Each wall is flat, endless, passes through zero and stands at right angles to its row. A trip goes straight from one point to another. List the walls that it crosses, first one first.

Walls:
(1): [ 2 22 -1]
(2): [55 27  4]
(3): [-18  19  35]
(4): [  6 -12 -31]
(5): [ -9 -34  27]
(6): [ 7 19  5]
(7): [-13 -44 -12]
(8): [45 49  6]
(9): [34 26 27]
(10): [-34  69 -36]
Trips:
[ 55 -49  76] to [  7  32 -34] -> 6, 7, 3, 1, 5, 4, 10
[-121  -28  -25] to [-35   5 -24] -> 5, 3, 1
[-33 -54 -46] to [-30 -34  55] -> 3, 4

Walls:
(1): [ 61 -56  11  20  83 -11  32 -28 -30  14 -21]
(2): [-12 -18 -31 121 -41  -1 -32  -8  30 -15  97]
(3): [ -6 -29   9  10  25  -4  14  23  20  18 -43]
(4): [ 36 -36  -9  -1  46 -50   5 -82 -46  -7 -49]
(5): [-27   4  -5 -58 -35 -27 -31 -69  24  16  16]
(6): [ 17  32 -59  32  11  60 -20  28  13  13 -17]
(7): [-64  15 -50  45 -59  -2   4  11 -16  25 -22]
(8): [-17  -5  14  55  65 -36   5 -23 -21  20  16]
(9): [-33 -17  62  -2 -50  19   5   0  15  20 -19]
Trips:
[ -3 -14 -38  -8 -24  -8 -21 -15  53  77 -59] to [ 12  -4 -16  57 -24  -7 -25 -21 -52  19  -1] -> 2, 8, 1, 3, 9, 5
[-35  -1  30 -37  60  42 -13 -22  35 -13   4] to [ 18  12 -56 -12 -21  18 -47 -24 -48  16 -55] -> 6, 4, 8, 9, 3, 7, 1
[ 13 -40  10  38  16 109   8  57 -14  26 -12] to [  5  65  -5   6 -38 -18  -1   5  86  -9 -36] -> 1, 5
